Rows are points. Each copy is the shape, with its points in the same order, stretched, turned, moved and blurred by noise. Is it also mirrored, or only turned?
(in the rows, 128 means zero)

Shape (5 x 2):
array([[132, 113],
       [104, 145],
       [103, 112],
       [105, 109],
       [198,  63]])
Copy 1 (5 x 2):
array([[139, 146],
       [112, 114],
       [109, 145],
       [111, 148],
       [205, 195]])
Copy 1 is: mirrored
Copy 2 (5 x 2):
array([[110, 111],
       [147, 106],
       [127,  84],
       [125,  82],
       [ 29, 133]])
Copy 2 is: mirrored
Copy 3 (5 x 2):
array([[136, 159],
       [107, 118],
       [104, 150],
       [102, 159],
       [184, 223]])
Copy 3 is: mirrored
Copy 4 (5 x 2):
array([[138, 112],
       [103, 136],
       [110, 105],
       [111,  99],
       [216,  80]])
Copy 4 is: only turned

Shape (8 x 3):
array([[151, 111, 148],
       [161, 135, 184],
       [168, 104,  96],
       [135,  90, 190],
       [108, 136, 182],
       [103, 110,  37],
       [140, 119, 145],
       [147, 128, 206]])
Copy 1 (8 x 3):
array([[124, 120, 109],
       [121, 163, 101],
       [162,  89, 101],
       [ 72, 134, 112],
       [100, 147, 155],
       [169,  36, 175],
       [121, 123, 121],
       [ 93, 170, 113]])
Copy 1 is: mirrored
Copy 2 (8 x 3):
array([[128, 119,  76],
       [124, 178,  82],
       [155,  90,  78],
       [ 84, 158,  67],
       [ 92, 162, 120],
       [140,  24, 128],
       [116, 135,  91],
       [105, 180,  87]])
Copy 2 is: mirrored
Copy 3 (8 x 3):
array([[104, 115, 104],
       [ 79, 150,  94],
       [149,  86,  87],
       [ 59, 115, 121],
       [ 83, 155, 142],
       [212,  76, 149],
       [111, 123, 114],
       [ 57, 155, 106]])
Copy 3 is: mirrored

Shape (9 x 6):
array([[115, 104, 135, 135,  73, 167],
       [121, 132,  20,  73, 159, 208],
       [123, 228, 150,  93, 135, 197],
       [ 87, 145, 121, 139, 158, 103],
       [140, 104, 153, 145, 177, 122],
       [149, 118, 151, 146, 155,  98],
       [116,  92, 141, 115, 170, 122],
       [ 97, 130, 128,  94, 166, 105],
       [117,  99, 143, 150, 169, 156]])
Copy 1 (9 x 6):
array([[ 82,  86, 132, 170,  81, 164],
       [ 82,  94,  49,  48,  47, 157],
       [ 87, 211,  83, 137,  65, 202],
       [ 73, 152, 119, 129, 160, 107],
       [143, 128, 142, 127, 186, 148],
       [145, 142, 137, 146, 170, 121],
       [127, 120, 170,  98, 150, 139],
       [ 98, 146, 144,  94, 130, 113],
       [111, 114, 133, 122, 166, 179]])
Copy 1 is: only turned
Copy 2 (9 x 6):
array([[ 84, 147, 130, 159,  93, 160],
       [115, 128,   7, 130, 177, 212],
       [136, 227, 124, 158, 200, 153],
       [ 93, 122, 128, 126, 180,  83],
       [121,  93, 171, 103, 168, 119],
       [137, 105, 169, 109, 148,  95],
       [ 97, 103, 144,  84, 160, 122],
       [102, 135, 120,  86, 170,  96],
       [ 91,  95, 156, 122, 174, 149]])
Copy 2 is: only turned
Copy 3 (9 x 6):
array([[121,  98, 156, 133,  79, 175],
       [ 66, 193,  74,  89, 143, 213],
       [166, 218, 197, 116, 115, 209],
       [130, 164, 132, 190, 137, 130],
       [159, 119, 137, 157, 164, 127],
       [175, 120, 127, 168, 138, 107],
       [123, 122, 140, 144, 175, 117],
       [110, 173, 148, 162, 151, 119],
       [147, 122, 146, 168, 167, 169]])
Copy 3 is: only turned
Copy 4 (9 x 6):
array([[124, 127, 116, 148,  86, 182],
       [126, 174,   7,  87, 148, 146],
       [146, 176, 143,  84, 189, 211],
       [ 96, 122, 138, 142, 163, 104],
       [162,  78, 127, 149, 158, 109],
       [166, 103, 143, 158, 150,  95],
       [146,  85, 127, 114, 141,  97],
       [120, 119, 143, 109, 146,  97],
       [133,  71, 102, 138, 156, 135]])
Copy 4 is: only turned
